Every row gives one point. Each copy is the shape, with its points in the same order, turned, moved and blurred by noise. Say if it was mirrored as well.

Shape (8 x 3)
[-13.6 14.1 3.1]
[-6.2 -6.7 -34.1]
[5.3 10.4 0.7]
[16.0 -24.6 26.8]
[35.3 8.4 -51.9]
[-2.3 2.0 -1.1]
[1.2 8.5 23.8]
[32.3 8.8 -4.6]
Copy 1 (8 x 3)
[-22.2 3.3 6.9]
[1.0 16.1 -27.8]
[-1.6 -2.9 7.0]
[-0.5 -47.9 -0.2]
[45.5 25.6 -15.1]
[-8.9 -4.1 -0.8]
[-13.9 -20.5 21.0]
[25.7 -7.2 11.5]
Copy 1 is: only turned
Copy 2 (8 x 3)
[-18.6 16.8 2.4]
[-27.7 -19.2 -14.7]
[-1.7 4.9 -7.5]
[23.8 -13.5 30.5]
[-1.3 -25.9 -55.4]
[-6.1 2.5 1.1]
[4.4 18.4 15.6]
[16.4 -4.3 -19.7]
Copy 2 is: only turned

Shape (9 x 6)
[-19.5 -5.1 -5.7 -11.7 -25.4 2.0]
[27.9 45.2 -13.7 -17.1 -5.0 -4.6]
[-10.1 -31.6 30.5 -0.9 -28.4 19.5]
[-10.2 6.9 21.8 -24.2 -1.5 8.5]
[-25.7 6.7 29.3 14.0 -9.3 12.4]
[18.9 28.5 -14.3 -11.8 11.0 -26.5]
[-7.8 -7.2 4.1 9.6 13.4 21.2]
[-22.2 -3.8 9.5 -4.6 1.1 27.3]
[15.7 23.7 -5.4 -32.9 -8.6 -33.6]
Copy 1 (9 x 6)
[-11.9 -30.3 1.8 -10.5 -25.6 6.2]
[9.1 35.6 10.7 -25.1 -29.6 -0.3]
[3.3 -51.0 17.5 9.8 8.7 -4.4]
[2.2 -17.3 24.3 -28.6 1.5 -6.5]
[-28.9 -20.7 23.9 -3.0 13.8 -3.5]
[3.1 27.0 -8.2 -29.8 -21.7 -21.1]
[-12.6 -13.0 -4.8 -10.7 22.8 7.1]
[-15.8 -27.3 13.8 -20.3 14.5 18.6]
[14.2 10.0 1.9 -34.2 -38.7 -26.2]
Copy 1 is: only turned
Copy 2 (9 x 6)
[-2.9 13.1 -2.7 -2.1 -31.0 -11.9]
[-15.0 12.8 22.4 -35.5 1.2 41.2]
[32.0 -0.6 11.9 11.3 -17.4 -35.5]
[9.5 28.2 7.1 -15.6 4.9 -18.4]
[8.0 24.9 15.8 25.3 -1.8 -12.0]
[-34.8 2.8 7.3 -27.6 9.5 21.6]
[17.5 9.4 -11.6 11.2 7.8 2.6]
[18.3 25.3 -8.7 7.5 -8.9 -6.2]
[-32.8 10.8 13.7 -44.0 -3.9 4.9]
Copy 2 is: mirrored
Copy 3 (9 x 6)
[-3.1 -0.8 3.4 -16.7 -33.9 5.2]
[6.4 35.8 -11.4 -42.8 14.1 -23.4]
[19.4 -11.8 29.3 -2.7 -24.4 37.9]
[-12.2 -0.1 20.9 -27.4 1.5 16.8]
[-10.6 15.4 35.6 6.5 -13.9 16.6]
[0.4 11.2 0.3 -32.3 13.3 -42.1]
[-4.5 -3.5 6.3 13.7 5.8 8.2]
[-15.0 -1.4 7.1 2.1 -6.7 24.2]
[3.2 6.8 9.0 -56.8 -4.6 -31.7]
Copy 3 is: only turned

Shape (12 x 9)
[-20.1 14.8 12.4 -20.8 -19.2 -17.5 -2.4 10.0 -15.8]
[-52.8 -23.4 -33.5 16.1 13.8 -20.1 -5.5 15.1 26.1]
[-12.2 -8.6 -37.9 22.8 11.8 1.2 -7.1 32.4 7.6]
[13.8 -9.8 -4.9 18.7 -27.1 -2.1 14.4 -19.9 -10.7]
[-1.0 -34.1 -5.1 10.3 15.6 4.3 4.8 22.7 25.9]
[-14.0 -25.0 -40.5 -6.9 -14.0 -9.8 -32.7 -18.4 13.2]
[-38.8 -33.5 -17.6 32.1 4.9 16.7 -20.3 19.6 18.7]
[-2.0 -4.8 11.4 -10.7 -13.7 0.7 0.2 -5.2 -35.1]
[-1.3 15.7 3.2 -2.2 -16.5 14.5 3.9 -11.8 6.0]
[6.6 15.0 13.4 -3.6 -11.3 -17.4 6.6 -30.0 -25.7]
[-10.5 -13.7 -17.4 22.1 33.2 8.6 -8.2 0.5 10.0]
[-15.1 1.3 -8.4 -27.4 -20.5 6.2 20.3 -18.7 -25.8]
Copy 1 (12 x 9)
[-30.0 -17.5 -1.7 -5.1 -5.7 -14.4 -24.3 22.4 -11.1]
[-9.5 -37.0 -39.8 41.5 -24.7 -23.4 13.9 13.0 46.1]
[10.7 -13.7 -27.6 48.0 -23.6 5.9 8.0 15.1 12.7]
[9.6 -9.0 -2.2 -12.8 -10.8 -9.2 17.0 -22.3 -9.9]
[11.7 -0.9 -6.1 32.4 5.2 -12.3 29.6 23.3 29.4]
[28.2 -29.9 -25.8 4.0 -21.3 -18.9 -20.4 4.6 39.4]
[1.3 -36.4 -1.9 38.5 -26.6 8.5 21.5 18.1 50.8]
[-3.3 -29.7 17.2 -3.8 0.7 -9.9 -13.2 7.6 -21.9]
[-8.2 -10.2 -7.3 -14.7 9.1 16.4 -3.4 2.8 5.4]
[-12.7 -9.4 4.1 -11.9 7.4 -12.8 -21.6 -23.5 -15.1]
[8.7 -21.0 -11.9 42.5 12.3 8.4 4.1 -6.5 28.8]
[-3.5 -41.2 -11.3 -19.9 14.8 -12.2 -11.1 6.5 -19.1]
Copy 1 is: only turned
Copy 2 (12 x 9)
[-18.9 -6.6 1.4 4.5 -10.5 -36.1 19.8 14.8 -24.6]
[-33.9 -29.4 2.4 27.8 35.7 -22.2 -36.2 -30.6 -7.3]
[-14.6 -0.6 -20.3 43.1 24.4 -1.0 -34.9 -5.7 -7.2]
[-25.7 -6.7 -18.7 1.9 -17.9 16.0 18.4 -9.5 9.6]
[-4.6 -32.7 1.7 11.2 21.0 20.8 -32.1 -0.4 -6.4]
[-27.3 -6.4 -15.0 -17.3 -17.1 -21.8 -40.3 -35.0 -4.0]
[-48.7 -15.7 9.6 30.7 20.5 10.5 -48.2 -20.1 -15.6]
[-22.2 5.8 -7.4 -12.0 -8.0 -0.5 24.7 4.4 -25.8]
[-17.9 9.8 14.1 3.1 -10.7 -2.0 1.6 11.8 13.5]
[-6.2 7.2 2.2 -14.6 -14.6 -11.5 45.7 -7.2 -3.7]
[-9.9 -1.1 11.3 9.9 26.8 5.6 -26.5 -22.2 -8.0]
[-37.4 4.4 -16.4 -32.3 5.2 -23.3 23.4 15.7 2.7]
Copy 2 is: only turned
Copy 3 (12 x 9)
[-25.1 16.5 5.2 -28.8 -20.8 -0.3 7.8 21.7 -12.7]
[-32.6 -19.0 6.1 41.4 8.2 -46.4 3.5 6.5 -13.6]
[-4.0 -3.6 -16.5 34.2 5.4 -29.1 -27.9 23.9 0.7]
[24.1 15.6 0.8 -4.4 -2.7 11.3 10.7 -8.7 13.5]
[9.6 -36.7 -13.7 15.4 11.1 -11.7 -0.8 28.8 -1.0]
[-19.8 -19.4 -14.3 22.6 -28.0 -6.7 -6.6 -30.8 -0.7]
[-5.3 -31.4 9.8 53.7 -3.0 -7.1 -3.2 27.4 3.5]
[8.6 11.2 5.8 -18.2 -16.6 21.5 -2.2 13.5 -18.2]
[-12.1 5.9 -9.2 -12.7 2.1 18.3 3.7 9.4 19.7]
[4.8 20.4 19.9 -41.0 -6.8 16.8 -0.1 -7.3 -2.4]
[-2.0 -20.6 12.8 19.1 22.9 -7.2 -27.9 11.5 -5.4]
[-4.6 28.4 -9.6 -10.8 0.2 26.2 10.2 -4.0 -27.8]
Copy 3 is: only turned
